Each row of a before or after table is a point. One or more steps were done to the points. Then noise was added and the rows were shuffled. The steps act on columns, c1 being the first. What was done? A step turns or swaps two columns, mirrors them in a line or flattens them onto one, adds a multiple of one to another, or multiplies or shifts one. Angles are multiples of 10 degrees, from the lower column toward the higher: turns from -170 to 170, lines from 10 to 170 but not 90. Use the fewest steps. Two steps may share a column if one is a turn and the other turns, adds or multiplies; they go together, in the order done. Otherwise the lowest column goes first.
In the rows, zero is written as 100.

Before (14 x 2)
118 119

109 123

97 103

36 98

117 68

145 58

128 124

124 104

139 81

49 137

64 119

123 51

139 69

83 85
After (14 x 2)
81 99

66 102

177 100

153 100

156 96

91 101

147 100

168 99

156 101

148 100

131 99

112 99

136 102

170 99
Steps: shift c1 by 30; multiply c2 by 0

Before (9 x 8)
99 97 94 85 127 112 112 88

79 97 110 88 115 100 78 113

86 122 86 116 141 95 113 108

115 103 97 84 24 119 95 127

102 108 90 109 124 122 76 90

87 101 109 129 107 90 110 85

78 137 92 86 77 118 112 88

117 124 126 77 81 120 90 114

97 112 93 101 133 27 83 87
After (9 x 8)
97 102 108 85 125 154 89 111

127 64 101 87 80 84 93 109

121 79 109 118 140 158 109 112

109 114 98 81 23 7 128 94

112 91 105 104 130 78 88 86

118 110 66 76 84 88 115 91

90 90 91 131 107 100 83 111

88 83 94 90 113 120 112 77

112 98 107 107 123 158 90 73
Steps: turn c1 and c2 by 110 degrees; turn c1 and c3 by 160 degrees; add 1.5 times c5 to c6; swap c7 and c8

Before (11 x 12)
127 68 49 93 88 90 79 106 127 101 105 91

100 75 5 91 121 92 61 98 113 170 117 132

143 79 103 88 129 104 83 120 97 111 85 82

130 73 116 98 104 78 71 76 14 104 119 94

134 141 120 146 79 106 101 96 73 115 120 76

112 109 117 118 114 98 85 94 125 99 32 78

81 77 118 75 111 117 90 106 128 108 95 63

89 65 115 103 122 127 111 100 119 99 110 109

115 79 63 91 123 99 120 85 121 114 113 72

130 108 115 108 67 91 111 112 39 108 69 80

115 159 102 107 115 84 98 101 114 104 109 116
After (11 x 12)
144 81 97 88 128 88 82 137 92 110 113 71

89 65 115 103 119 131 114 97 89 97 78 114

114 162 103 103 112 79 98 101 101 107 77 122

83 76 118 73 109 124 87 109 74 106 77 41

133 70 49 93 91 82 79 105 83 99 78 83

126 105 115 107 65 80 109 121 119 110 170 67

114 110 113 116 115 96 84 89 14 102 121 69

116 77 65 93 119 94 117 73 92 114 74 51

100 79 1 91 120 92 63 98 102 169 82 150

132 141 123 147 80 96 99 91 141 113 108 58

134 72 115 99 105 70 71 60 191 103 156 87
Steps: add -0.3 times c1 to c6; multiply c8 by 1.6; turn c9 and c11 by -130 degrees; multiply c9 by 1.3; multiply c12 by 1.6

Before (11 x 20)
108 83 92 76 107 84 128 109 95 110 93 105 94 82 112 96 108 100 135 92

99 88 108 104 108 106 97 94 101 102 84 95 90 97 93 102 109 88 84 106

92 90 97 90 74 93 104 125 108 111 110 88 92 112 96 91 103 99 89 102

99 110 95 92 106 84 90 90 109 102 110 95 135 90 109 88 87 96 89 86

102 80 99 106 110 102 103 87 107 89 92 90 100 80 108 74 104 95 89 90

94 99 104 79 64 103 91 98 101 111 107 115 102 108 100 105 95 88 102 92

87 106 91 91 100 107 107 97 97 93 103 101 97 107 105 105 103 97 95 107

106 75 97 108 72 107 95 93 108 103 87 103 89 102 105 111 107 107 106 70

90 94 97 99 110 107 89 104 96 100 87 101 102 102 108 86 81 113 94 95

92 82 127 107 106 108 104 106 107 90 89 109 86 109 84 107 102 92 86 110

88 103 103 99 105 106 93 92 146 106 95 98 86 85 101 103 109 93 94 108
After (11 x 20)
101 88 97 90 74 93 109 124 86 111 92 88 91 101 97 91 102 99 90 102

71 103 91 77 107 84 107 109 118 111 83 104 94 109 113 96 108 101 135 92

108 92 95 92 105 83 96 90 103 102 111 95 135 126 109 89 87 96 88 86

114 112 97 99 109 107 102 104 101 100 91 101 102 90 109 86 81 114 94 95

100 107 127 107 105 108 109 106 89 90 80 107 86 103 85 107 102 92 86 110

111 93 104 79 63 103 101 98 92 111 101 115 102 93 100 105 95 88 102 91

111 105 102 99 105 107 107 91 90 106 102 98 86 196 101 103 110 92 94 107

96 106 100 106 110 103 99 87 114 89 79 90 100 131 108 74 104 96 89 90

104 113 107 103 109 106 100 94 102 103 85 96 90 105 93 102 110 88 83 107

100 98 91 91 100 107 116 97 96 93 107 101 97 87 106 104 102 97 95 107

101 109 97 108 72 108 92 92 94 103 73 103 89 112 105 112 107 108 105 69
Steps: mirror c1 and c7 in the line at 120 degrees; turn c2 and c11 by 80 degrees; turn c9 and c14 by 120 degrees; multiply c14 by 2

Before (14 x 64)
72 75 127 113 88 86 87 90 101 144 101 132 128 83 105 152 73 119 127 144
 90 133 131 71 86 131 68 120 101 79 135 108 122 96 122 117 111 136 51 76
 76 59 112 111 65 59 53 67 110 93 101 49 97 115 132 67 72 78 48 95 139
 88 122 67

86 120 73 55 50 109 41 71 107 111 84 116 114 81 115 124 136 115 84 70 92
 114 137 100 64 100 124 147 58 142 119 85 121 79 112 115 89 107 84 126
 103 87 65 98 84 120 144 77 80 136 81 92 89 135 77 129 109 128 76 149
 105 30 55 40

56 33 92 81 82 144 88 100 117 91 67 82 88 130 127 110 119 93 149 75 39
 140 145 34 64 100 45 49 60 112 105 81 93 67 137 114 128 98 41 85 97 69
 106 74 109 97 81 86 125 84 90 79 79 123 139 68 107 51 96 129 72 87 99
 82

107 92 134 102 71 138 103 92 87 167 118 123 120 87 143 86 91 89 100 78
 122 85 124 101 92 105 81 101 89 126 102 95 146 76 98 129 107 104 108
 114 44 59 83 142 118 64 87 139 93 99 105 57 159 48 87 108 61 71 82 94
 67 143 87 118

106 114 125 100 112 101 74 109 34 84 89 75 116 76 139 113 138 41 102 109
 80 155 99 127 89 67 110 114 143 122 115 105 141 59 102 170 116 60 97
 116 135 96 128 146 126 118 93 92 98 92 76 113 89 59 91 104 100 84 73
 113 94 94 125 96

56 70 84 117 60 103 63 105 61 95 70 134 143 106 118 32 105 104 65 89 80
 78 149 117 123 137 147 126 108 137 107 48 125 42 131 92 59 55 125 56
 104 108 110 101 66 144 94 81 110 169 132 98 100 128 93 111 107 133 113
 120 49 101 88 103

120 74 97 105 72 100 111 116 33 109 104 65 93 90 135 126 128 90 59 126
 74 116 163 83 82 141 72 159 137 140 76 72 114 75 120 115 121 100 65 87
 100 120 147 100 101 43 122 71 97 115 78 82 129 70 90 123 53 115 84 41
 81 91 75 98

133 119 42 91 128 114 69 57 122 141 75 91 92 53 110 89 85 109 151 95 84
 132 129 119 65 103 97 95 114 90 147 66 77 48 93 107 86 50 133 128 104
 98 97 126 117 78 139 68 77 120 87 62 114 109 108 111 81 86 85 90 103 53
 98 123

67 81 99 118 84 156 74 88 100 100 129 123 139 86 123 146 138 93 104 106
 111 76 101 110 120 83 115 64 120 106 95 83 109 120 106 93 103 112 118
 136 113 113 72 115 115 98 61 130 120 122 82 57 78 132 149 122 45 113 57
 115 34 94 108 113

74 85 118 96 97 81 89 95 70 111 93 108 66 26 112 76 103 140 103 111 62
 134 127 46 130 84 105 79 97 121 111 69 62 76 101 102 106 63 83 148 73
 115 77 118 92 147 85 52 91 146 128 143 144 77 101 70 75 101 73 61 98 99
 66 103

61 93 73 133 98 126 68 74 117 112 60 140 101 145 99 98 40 94 83 121 71
 134 99 62 58 72 53 106 100 139 70 109 110 113 117 158 51 102 103 109
 116 80 59 86 105 95 71 102 108 133 79 64 149 118 129 122 42 73 101 91
 86 80 98 99

94 72 123 138 64 93 75 107 59 143 117 74 58 93 122 70 117 68 59 121 119
 181 101 103 99 97 145 125 96 130 88 101 128 91 80 104 65 60 111 143 64
 72 109 97 70 93 53 133 95 79 84 66 122 73 62 80 77 92 97 112 79 87 124
 101

56 51 142 123 60 155 73 147 102 131 128 132 54 71 120 125 120 104 115 74
 112 89 120 115 98 155 39 82 108 90 138 100 50 78 80 59 75 69 107 85 114
 73 107 108 117 127 57 85 147 112 40 80 106 139 143 118 113 127 128 108
 93 126 133 134

52 86 79 77 104 123 100 61 82 116 133 110 89 85 102 88 93 65 118 161 98
 103 85 83 111 75 75 102 107 125 110 96 84 103 76 96 99 73 103 51 111
 111 102 89 67 129 53 90 100 76 119 61 70 61 134 140 108 76 73 103 101
 64 151 88
After (14 x 64)
82 123 74 55 46 113 43 69 107 114 86 74 115 81 120 124 72 115 89 68 96
 113 139 103 66 101 122 148 53 145 122 87 72 75 115 120 89 103 89 124
 103 89 65 100 83 121 142 108 81 139 80 97 88 135 76 131 113 125 76 163
 110 31 67 41

73 86 115 92 97 81 94 92 71 110 92 67 69 24 114 79 78 138 101 110 61 135
 123 47 130 83 106 81 95 123 111 71 130 73 103 101 108 63 81 150 75 119
 74 118 91 144 81 139 88 146 126 140 149 74 98 71 79 93 72 46 99 95 74
 103

56 87 81 72 100 121 100 58 81 114 135 80 90 84 104 89 103 62 114 160 97
 104 81 87 111 77 75 99 106 124 110 99 117 101 78 97 99 73 100 47 110
 106 100 86 66 129 52 102 104 73 120 62 70 61 133 141 106 78 75 105 98
 61 133 86

62 50 138 124 60 156 80 151 102 126 129 57 51 69 118 124 68 104 116 79
 111 89 120 113 96 154 43 83 108 90 142 102 144 74 80 54 72 67 107 88
 113 72 103 105 123 131 53 91 146 113 36 83 109 139 141 123 115 129 131
 106 91 123 125 133

101 92 138 99 72 137 102 90 90 167 116 96 118 89 139 84 122 90 99 77 120
 84 125 101 92 106 78 100 92 124 101 92 62 76 96 126 106 104 111 120 45
 59 84 141 117 64 83 52 93 103 105 58 156 50 86 106 61 71 79 91 67 140
 90 118

135 120 46 93 128 111 67 56 123 140 74 93 93 53 109 90 106 114 151 91 82
 133 126 120 63 101 96 96 113 89 151 66 127 47 96 106 83 47 134 128 104
 97 96 126 116 80 142 136 79 118 90 62 113 107 108 110 85 87 80 86 105
 52 103 125

92 78 123 140 63 94 77 101 61 146 116 143 55 94 121 72 92 67 59 125 111
 181 99 106 97 94 145 123 96 126 91 103 70 91 83 103 64 59 115 143 68 75
 108 98 73 99 52 94 97 76 84 63 122 76 59 80 81 95 100 121 84 89 116 104

60 71 89 121 60 104 62 104 57 96 71 55 140 110 119 30 105 103 65 91 78
 78 151 119 120 139 153 126 108 139 108 43 76 40 126 93 54 54 126 59 101
 107 106 103 68 146 95 96 110 166 130 97 102 132 94 108 105 129 110 127
 51 102 91 105

115 115 124 103 117 103 71 108 35 86 90 125 118 75 134 114 77 41 100 109
 79 156 94 133 86 74 109 112 144 119 118 108 47 58 101 174 119 58 96 118
 133 97 127 142 123 119 91 125 93 89 73 109 86 61 88 108 99 86 73 116 97
 93 116 95

118 73 97 102 71 101 114 116 33 108 101 124 93 89 133 127 76 87 62 124
 76 114 164 80 83 138 69 157 135 142 77 72 76 75 118 116 125 101 60 88
 100 119 149 99 105 42 125 149 94 118 77 82 129 67 89 125 49 116 82 20
 81 95 75 96

70 79 128 112 87 85 83 87 102 148 104 43 126 81 103 152 133 117 128 146
 89 127 130 75 84 128 68 120 101 70 136 112 86 91 121 113 107 137 52 75
 75 60 113 111 62 62 51 111 110 94 104 49 100 117 131 63 70 79 52 94 142
 88 115 67

69 78 104 121 84 158 73 88 105 98 129 92 138 86 122 147 66 92 109 103
 110 72 101 110 121 82 117 62 117 107 97 80 76 123 107 93 101 105 118
 137 113 112 71 115 118 102 65 59 125 122 79 55 76 133 151 122 44 111 56
 121 35 91 108 110

65 94 72 134 97 120 71 73 116 111 62 57 98 149 97 98 159 97 80 126 69
 129 98 66 61 75 53 106 97 139 69 108 107 113 116 161 52 101 103 111 114
 81 59 88 101 94 68 76 104 132 80 58 148 119 134 119 39 71 102 83 87 79
 99 102

60 34 90 83 79 144 90 99 117 92 69 115 89 131 127 107 81 90 147 74 35
 136 151 33 67 98 43 49 63 107 104 78 96 70 140 112 131 101 42 82 98 68
 105 75 109 102 81 125 129 82 92 81 82 124 136 65 109 50 95 140 71 86
 102 83
Steps: multiply c12 by 1.3; turn c12 and c48 by -150 degrees; turn c17 and c33 by -160 degrees; multiply c60 by 1.3; multiply c63 by 0.7

Before (14 x 64)
104 97 119 127 33 70 57 80 86 80 120 64 120 76 58 93 32 113 126 96 92
 134 57 95 127 119 129 85 83 66 99 129 132 61 101 99 83 132 103 70 102
 97 50 93 88 80 105 99 120 107 116 97 67 81 114 117 90 82 95 72 101 98
 52 70

100 45 102 84 67 103 99 125 111 114 127 58 74 108 104 120 73 84 126 98
 55 124 103 76 165 141 78 84 107 46 114 141 147 64 136 104 116 105 87 56
 92 48 74 85 126 110 94 91 103 135 79 85 88 106 90 97 80 79 90 70 75 112
 103 103

111 64 98 106 80 94 133 89 88 121 151 85 67 128 129 104 103 89 79 92 106
 136 75 56 148 176 49 72 133 61 142 100 146 49 137 85 155 94 90 54 89 58
 58 78 125 127 111 52 104 92 103 94 124 62 49 136 97 106 83 86 76 119 57
 140

137 44 98 117 141 95 121 102 74 142 121 83 69 117 144 123 87 80 80 75
 131 116 77 85 141 154 68 84 96 77 145 118 147 66 124 134 140 69 80 83
 86 79 65 80 131 119 96 66 112 86 83 154 111 86 67 87 76 78 84 55 70 113
 126 117

146 69 150 137 117 125 123 149 59 130 138 129 72 92 110 106 91 35 54 49
 151 95 145 73 137 117 94 140 141 93 156 56 77 108 112 87 129 56 74 115
 89 109 130 67 127 83 117 54 123 52 48 152 82 88 118 91 84 133 89 72 107
 131 117 134

113 86 102 78 76 88 98 109 107 73 146 62 127 67 108 114 53 115 103 113
 94 141 75 73 136 142 106 106 78 47 114 116 136 117 123 114 89 124 86 80
 108 87 73 94 77 102 99 105 76 143 139 97 66 77 99 125 106 92 90 70 89
 113 81 56

104 112 115 115 101 60 89 72 131 123 105 115 91 77 103 79 43 132 116 102
 106 77 39 118 132 95 135 114 82 116 76 76 78 141 89 82 85 145 107 119
 117 125 126 100 96 127 116 92 90 107 82 75 71 122 111 99 90 139 119 63
 146 106 92 91

165 74 134 122 134 134 127 141 76 90 94 134 86 89 65 67 113 51 77 34 130
 84 120 55 102 94 128 143 108 95 133 89 102 125 113 145 117 83 65 126
 110 96 101 71 103 60 146 59 122 69 36 138 104 120 138 79 94 170 69 64
 110 111 78 67

113 83 122 116 99 143 138 165 59 101 101 116 115 80 87 105 110 94 55 64
 122 94 136 73 122 74 89 161 95 141 126 94 100 136 105 149 100 108 80
 103 85 109 91 59 93 85 143 57 147 92 33 152 84 99 119 62 82 139 110 52
 142 78 101 89

120 108 106 83 80 54 60 99 105 77 89 102 105 41 45 80 64 109 114 130 71
 134 53 127 110 95 111 127 89 110 111 118 102 130 106 84 79 119 90 92 95
 87 111 125 98 96 108 103 111 149 119 98 81 72 150 110 95 111 93 53 127
 64 61 84

103 91 102 109 100 56 75 88 140 120 127 97 115 53 101 63 61 116 128 136
 125 102 87 116 49 89 117 129 78 105 82 86 101 120 59 116 105 123 125
 136 109 120 135 119 107 138 134 110 98 91 91 81 55 131 102 97 87 147
 140 89 137 49 101 130

107 109 93 106 123 92 60 105 112 123 118 139 117 31 103 73 78 146 137
 100 133 118 61 101 111 89 111 132 47 103 104 87 73 126 50 90 123 131
 101 127 151 113 106 116 123 110 112 130 101 109 62 80 50 132 97 97 88
 147 128 59 161 66 102 151

164 57 132 126 117 127 130 139 45 93 83 120 89 68 105 113 135 94 51 76
 160 79 117 53 126 76 145 125 108 103 143 90 65 131 92 129 108 93 75 111
 82 90 126 46 115 83 146 64 132 54 66 130 93 123 157 62 85 168 100 79
 119 88 107 139

132 133 71 114 50 88 62 99 121 104 93 80 116 97 76 94 72 117 142 129 87
 148 62 104 137 101 100 95 81 61 113 110 119 107 100 91 92 112 111 105
 102 107 101 98 79 103 110 76 75 111 112 57 63 75 114 110 103 86 91 57
 115 62 86 67
After (14 x 64)
103 92 116 110 97 55 77 76 140 120 131 88 114 50 100 60 59 116 128 142
 124 97 84 110 49 92 118 63 79 111 83 105 100 89 61 115 106 120 122 135
 89 120 109 117 132 139 136 108 100 91 86 75 49 134 101 103 85 145 142
 89 132 46 99 129

116 78 104 76 79 81 97 94 107 69 147 62 128 67 110 116 53 116 103 117 95
 140 90 63 140 144 88 83 79 48 121 124 135 81 126 117 93 123 85 84 102
 94 86 92 64 104 105 102 75 146 142 97 64 77 101 122 105 90 91 64 87 112
 86 56

113 64 86 106 80 93 130 135 88 121 151 105 68 133 126 105 100 90 83 90
 105 137 100 47 139 177 69 129 133 57 138 63 148 138 139 88 156 95 86 54
 96 61 58 83 74 122 113 46 103 85 106 96 123 58 48 134 97 107 78 87 76
 117 54 137

104 113 98 119 98 59 86 71 130 126 110 104 91 79 104 77 45 137 114 107
 110 73 33 79 133 99 139 73 80 115 78 109 74 76 91 84 89 149 107 119 64
 122 119 96 122 123 115 89 95 107 85 72 69 122 109 97 89 136 117 63 142
 104 92 90

146 68 81 137 118 130 123 107 58 136 140 132 71 91 110 113 90 39 47 50
 155 92 149 99 137 113 128 36 140 95 153 67 81 87 114 90 130 56 73 114
 151 111 109 69 140 85 113 48 119 58 52 152 82 88 116 91 88 131 83 69
 108 125 123 137

101 43 92 83 63 102 100 138 108 110 118 78 82 108 105 118 76 89 121 102
 56 127 119 80 167 141 60 121 108 50 113 110 148 123 131 99 115 104 88
 55 127 47 48 81 91 110 89 91 99 134 75 83 86 101 94 101 79 76 89 72 76
 111 103 104

133 41 88 121 147 97 119 122 72 141 118 107 74 120 149 122 91 81 81 76
 132 121 86 68 137 153 64 122 93 80 150 88 145 127 123 134 133 73 80 83
 106 83 51 77 81 115 94 66 115 85 84 157 110 83 68 88 79 73 78 55 72 116
 132 116

163 67 94 121 135 134 128 98 76 85 93 136 87 89 66 66 117 49 77 34 127
 88 141 74 103 97 120 41 110 93 137 118 104 63 117 149 117 83 62 124 130
 94 118 71 105 62 145 61 121 71 38 135 110 121 137 77 96 169 67 64 115
 115 81 63

107 108 135 109 125 91 58 111 109 126 117 147 112 33 107 76 76 147 136
 105 130 118 66 81 116 90 118 59 48 104 97 105 74 51 47 95 124 132 104
 127 85 112 104 117 117 107 117 130 95 109 62 77 51 133 92 91 85 144 130
 56 159 65 96 151

135 130 125 111 48 87 59 96 121 97 95 73 115 97 76 94 72 116 137 128 90
 148 69 81 141 102 89 121 86 55 109 107 118 100 102 92 90 118 115 107 92
 110 107 97 90 106 111 79 74 105 107 53 63 75 115 116 100 87 86 60 117
 63 90 72

124 107 117 81 74 54 59 71 104 81 91 97 105 37 43 83 60 114 113 123 67
 134 51 103 111 92 90 55 93 110 113 119 98 81 102 86 76 118 94 95 105 89
 108 124 110 99 111 96 114 147 124 95 85 75 153 115 93 107 95 53 125 61
 63 87

165 57 93 127 115 127 129 76 46 92 83 116 95 71 110 115 128 94 57 76 158
 82 139 75 124 77 138 50 113 99 142 129 58 78 89 130 106 96 75 111 142
 90 108 47 131 83 146 63 129 53 65 130 93 126 156 58 84 172 102 75 121
 92 110 136

112 91 115 119 99 144 136 85 57 93 99 110 114 81 84 105 111 95 50 60 125
 92 149 96 121 73 88 31 96 135 129 88 106 63 104 145 100 108 78 105 157
 114 117 54 84 89 143 60 150 95 34 154 87 97 125 59 82 144 110 45 141 79
 101 87

105 97 79 132 34 73 57 120 87 78 116 72 119 73 60 98 31 113 123 94 89
 131 68 72 128 125 95 101 86 65 104 135 129 129 101 102 80 131 105 69 89
 91 74 93 50 76 106 101 122 111 116 97 60 79 117 114 89 85 98 77 108 100
 47 70
Steps: add -0.3 times c14 to c28; turn c3 and c28 by -150 degrees; turn c8 and c41 by 120 degrees; turn c8 and c34 by 130 degrees; turn c43 and c45 by 60 degrees; turn c12 and c43 by 30 degrees; turn c23 and c24 by 30 degrees; turn c27 and c32 by 50 degrees
